Each row of a before or after table is a point. One or more steps were done to the points. Then noise was added and the rows were shuffled. The steps act on columns, c1 being the first. Write out the steps. A step turns or swaps two columns, mirrors them in a line or flattens them onto one, adds a multiple of one to another, or multiplies or shifts one. Angles are multiples of 10 degrees, from the lower column toward the higher: turns from -170 to 170, lines from 10 to 170 but not 90. Use the fewest steps. Two steps may share a column if one is a turn and the other turns, adds or multiplies; they go together, in the order done. Otherwise the lowest column goes first.

Before:
array([[ 0.03,  0.09,  0.23],
       [-0.02,  0.06,  0.03],
       [-0.03,  0.03, -0.17],
       [ 0.00, -0.11,  0.26],
       [-0.23, -0.28,  0.20],
       [-0.35, -0.04, -0.16],
       [ 0.23, -0.24, -0.13],
       [ 0.15,  0.31,  0.06],
       [ 0.04,  0.16,  0.00],
       [-0.13,  0.15, -0.04]])
After:
array([[ 0.10,  0.93,  0.11],
       [ 0.03, -0.72,  0.02],
       [ 0.12, -0.33,  0.15],
       [-0.01, -0.84,  0.00],
       [ 0.15,  0.27,  0.13],
       [ 0.00,  0.18,  0.02],
       [-0.09,  0.08, -0.11],
       [-0.23, -0.12, -0.25],
       [ 0.03,  0.46,  0.02],
       [-0.06,  0.44, -0.10]])
Steps: flatten c1 and c3 onto the line at 50 degrees; multiply c2 by 3

Before:
array([[ 0.02,  0.24,  0.26, -0.29,  0.11,  0.13,  0.50, -0.44],
       [ 0.19, -0.10, -0.13,  0.22, -0.26,  0.45, -0.30,  0.31],
       [-0.31, -0.35,  0.16,  0.33, -0.06,  0.50, -0.53,  0.26],
       [ 0.41, -0.02,  0.06, -0.04,  0.22, -0.34,  0.28, -0.60],
       [-0.13,  0.02,  0.53,  0.09, -0.17,  0.16, -0.23,  0.47],
       [-0.01,  0.09, -0.07, -0.35,  0.31, -0.28,  0.47, -0.18],
       [-0.14, -0.26,  0.33,  0.25, -0.13,  0.23,  0.30,  0.29],
       [-0.10,  0.33,  0.41,  0.19,  0.44,  0.12,  0.44,  0.16],
       [-0.32,  0.12,  0.04,  0.49, -0.34,  0.00, -0.14,  0.09]])
After:
array([[-0.33,  0.15,  0.02,  0.50, -0.35, -0.01, -0.09,  0.10],
       [ 0.19,  0.28, -0.16,  0.21, -0.29,  0.45,  0.15,  0.30],
       [-0.33,  0.44,  0.17,  0.32, -0.05,  0.50,  0.42,  0.27],
       [ 0.00, -0.44, -0.07, -0.32,  0.32, -0.29, -0.17, -0.17],
       [-0.12,  0.25,  0.53,  0.09, -0.16,  0.20,  0.01,  0.50],
       [-0.09, -0.39,  0.41,  0.16,  0.45,  0.13, -0.39,  0.18],
       [-0.13, -0.35,  0.30,  0.27, -0.12,  0.23,  0.19,  0.28],
       [ 0.05, -0.45,  0.25, -0.28,  0.12,  0.13, -0.33, -0.42],
       [ 0.41, -0.26,  0.04, -0.04,  0.22, -0.33, -0.03, -0.59]])
Steps: mirror c2 and c7 in the line at 140 degrees

Before:
array([[ 0.33, -0.28,  0.22, -0.13, -0.31, -0.15, -0.21,  0.03,  0.15,
         0.11, -0.04],
       [ 0.35,  0.24,  0.33,  0.15,  0.02, -0.22,  0.18, -0.34,  0.30,
        -0.25,  0.09],
       [ 0.44, -0.94,  0.03,  0.27,  0.10,  0.58,  0.17, -0.01,  0.11,
        -0.17,  0.02],
       [ 0.01, -0.08,  0.19,  0.03,  0.31, -0.14, -0.22, -0.25,  0.27,
        -0.01,  0.01],
       [-0.13, -0.02,  0.19,  0.22, -0.22, -0.06,  0.09, -0.28,  0.30,
        -0.17, -0.14],
       [ 0.30,  0.27,  0.55,  0.19,  0.18, -0.12,  0.15,  0.25, -0.31,
        -0.07, -0.45],
       [ 0.06,  0.19,  0.19, -0.12, -0.24, -0.19,  0.32,  0.00, -0.86,
         0.14, -0.06],
       [ 0.09,  0.30, -0.05,  0.26, -0.08, -0.10, -0.13, -0.22,  0.35,
         0.14,  0.06],
       [ 0.17,  0.19, -0.06,  0.21,  0.36, -0.21,  0.30,  0.20,  0.13,
        -0.41, -0.23],
       [ 0.01,  0.22,  0.00, -0.29, -0.20,  0.18, -0.06, -0.20, -0.26,
         0.03, -0.20],
       [-0.05,  0.09,  0.12, -0.20, -0.19,  0.15,  0.35,  0.25,  0.28,
         0.22,  0.06],
       [ 0.14,  0.16,  0.11, -0.11,  0.05, -0.14,  0.35, -0.12, -0.41,
         0.22, -0.57]])
After:
array([[ 0.43, -0.93,  0.10,  0.04, -0.01,  0.55,  0.15,  0.18,  0.10,
        -0.17,  0.26],
       [ 0.08,  0.30, -0.08,  0.05, -0.01, -0.11, -0.12, -0.02,  0.36,
         0.13,  0.26],
       [ 0.03,  0.22, -0.19, -0.23,  0.10,  0.14, -0.07,  0.02, -0.26,
         0.00, -0.29],
       [ 0.35, -0.30, -0.15, -0.03,  0.37, -0.13, -0.19,  0.22,  0.15,
         0.10, -0.10],
       [ 0.15,  0.14,  0.10, -0.58,  0.07, -0.16,  0.35,  0.06, -0.40,
         0.21, -0.11],
       [-0.10, -0.01, -0.07, -0.11,  0.29, -0.05,  0.09, -0.08,  0.31,
        -0.17,  0.24],
       [-0.07,  0.12, -0.08,  0.06,  0.21,  0.13,  0.33,  0.43,  0.30,
         0.22, -0.23],
       [ 0.03, -0.08,  0.34,  0.00,  0.02, -0.12, -0.20, -0.07,  0.29,
         0.00,  0.02],
       [ 0.07,  0.19, -0.11, -0.05,  0.28, -0.18,  0.30,  0.18, -0.89,
         0.15, -0.11],
       [ 0.34,  0.24,  0.19,  0.09,  0.25, -0.22,  0.22, -0.13,  0.29,
        -0.24,  0.16],
       [ 0.32,  0.24,  0.42, -0.47,  0.37, -0.11,  0.15,  0.45, -0.30,
        -0.06,  0.22],
       [ 0.15,  0.20,  0.29, -0.23, -0.25, -0.21,  0.32,  0.45,  0.13,
        -0.41,  0.19]])
Steps: mirror c3 and c5 in the line at 30 degrees; swap c4 and c11; shift c8 by .20

Before:
array([[-0.06,  0.01,  0.07,  0.63,  0.49,  0.25,  0.28,  0.79,  0.09,
        -0.78, -0.46,  0.14,  0.14, -0.18,  0.14,  0.55,  0.31, -0.64],
       [-0.13, -0.38, -0.07,  0.27, -0.17, -0.41, -0.59,  0.24,  0.35,
         0.06, -0.04,  0.41, -0.50,  0.12, -0.10,  0.11,  0.20,  0.07],
       [-0.18,  0.35,  0.31, -0.08, -0.13,  0.60,  0.21,  0.34, -0.08,
        -0.07,  0.23,  0.20, -0.08,  0.31, -0.26,  0.26,  0.34, -0.33],
       [-0.18, -0.27, -0.48, -0.15, -0.21, -0.18, -0.22,  0.17,  0.16,
         0.14, -0.24,  0.13, -0.13, -0.15, -0.48,  0.19,  0.02,  0.46],
       [ 0.23,  0.33,  0.25,  0.46,  0.64,  0.32,  0.39,  0.54,  0.35,
        -0.63, -0.40, -0.03,  0.21,  0.04,  0.10,  0.12, -0.04, -0.22],
       [ 0.01, -0.37,  0.24,  0.21, -0.17, -0.13,  0.04, -0.16,  0.03,
         0.09,  0.32,  0.38, -0.19,  0.04,  0.19,  0.51,  0.21, -0.13],
       [ 0.04, -0.03,  0.25, -0.17, -0.31, -0.19, -0.26,  0.29, -0.43,
        -0.14,  0.41,  0.36, -0.42,  0.05,  0.21,  0.08,  0.18,  0.12],
       [ 0.50, -0.18,  0.16,  0.13, -0.35, -0.02, -0.12,  0.41, -0.11,
         0.09,  0.41,  0.02, -0.53, -0.08,  0.09,  0.15,  0.09, -0.31],
       [ 0.02, -0.45, -0.31,  0.32, -0.23,  0.01, -0.68, -0.07,  0.05,
        -0.09, -0.02,  0.25, -0.13, -0.12, -0.29,  0.05,  0.37,  0.34],
       [ 0.11,  0.11,  0.03,  0.35, -0.16, -0.09,  0.07,  0.28, -0.37,
         0.17,  0.61,  0.37, -0.17,  0.17,  0.08,  0.05, -0.06, -0.37],
       [-0.60, -0.51, -0.28, -0.04, -0.05,  0.33,  0.10,  0.12,  0.36,
        -0.27, -0.22, -0.39,  0.34,  0.06, -0.38, -0.33, -0.08, -0.20],
       [-0.37, -0.43, -0.29,  0.15,  0.22, -0.13, -0.40,  0.19,  0.39,
        -0.15,  0.21, -0.16, -0.20, -0.44, -0.47, -0.04,  0.08,  0.19],
       [ 0.20, -0.23, -0.03,  0.07, -0.12, -0.15,  0.03, -0.12, -0.13,
        -0.15,  0.19,  0.53, -0.67, -0.03, -0.23, -0.02, -0.05, -0.11]])
After:
array([[ 0.10,  0.35,  0.03, -0.14, -0.16, -0.07,  0.23,  0.28, -0.35,
         0.18,  0.61, -0.32, -0.16,  0.17,  0.09,  0.05, -0.02, -0.38],
       [ 0.03,  0.27,  0.24,  0.32, -0.17, -0.12,  0.18, -0.18,  0.04,
         0.11,  0.31, -0.35, -0.15,  0.04,  0.18,  0.54,  0.22, -0.14],
       [-0.18, -0.09, -0.46,  0.29, -0.20, -0.17, -0.16,  0.18,  0.16,
         0.16, -0.24, -0.20, -0.09, -0.17, -0.46,  0.18,  0.02,  0.48],
       [-0.07,  0.62,  0.07, -0.11,  0.50,  0.25,  0.31,  0.80,  0.10,
        -0.81, -0.46, -0.05,  0.14, -0.19,  0.16,  0.53,  0.29, -0.65],
       [ 0.46,  0.17,  0.14,  0.18, -0.36, -0.02, -0.10,  0.39, -0.13,
         0.10,  0.43, -0.05, -0.56, -0.10,  0.09,  0.18,  0.11, -0.34],
       [-0.16, -0.15,  0.29, -0.33, -0.15,  0.63,  0.30,  0.32, -0.08,
        -0.04,  0.22, -0.11, -0.08,  0.29, -0.29,  0.29,  0.33, -0.32],
       [ 0.02,  0.40, -0.31,  0.38, -0.21, -0.01, -0.53, -0.05,  0.04,
        -0.11, -0.05, -0.48, -0.15, -0.11, -0.33,  0.05,  0.39,  0.35],
       [-0.38,  0.22, -0.28,  0.38,  0.23, -0.14, -0.45,  0.22,  0.43,
        -0.14,  0.21,  0.03, -0.22, -0.41, -0.49, -0.04,  0.11,  0.22],
       [-0.13,  0.32, -0.05,  0.30, -0.17, -0.37, -0.42,  0.24,  0.34,
         0.10, -0.02, -0.60, -0.52,  0.11, -0.09,  0.10,  0.19,  0.06],
       [ 0.20,  0.11, -0.01,  0.20, -0.11, -0.17,  0.20, -0.13, -0.10,
        -0.16,  0.22, -0.46, -0.65, -0.03, -0.22, -0.01, -0.06, -0.09],
       [ 0.04, -0.12,  0.23,  0.05, -0.31, -0.18, -0.14,  0.32, -0.44,
        -0.15,  0.40, -0.45, -0.41,  0.04,  0.18,  0.08,  0.18,  0.11],
       [ 0.23,  0.39,  0.28, -0.39,  0.65,  0.33,  0.35,  0.56,  0.35,
        -0.64, -0.40,  0.16,  0.24,  0.04,  0.10,  0.14, -0.02, -0.22],
       [-0.59,  0.05, -0.30,  0.48, -0.04,  0.32, -0.05,  0.14,  0.38,
        -0.26, -0.22,  0.39,  0.35,  0.07, -0.38, -0.33, -0.05, -0.18]])
Steps: turn c2 and c4 by -100 degrees; mirror c7 and c12 in the line at 10 degrees
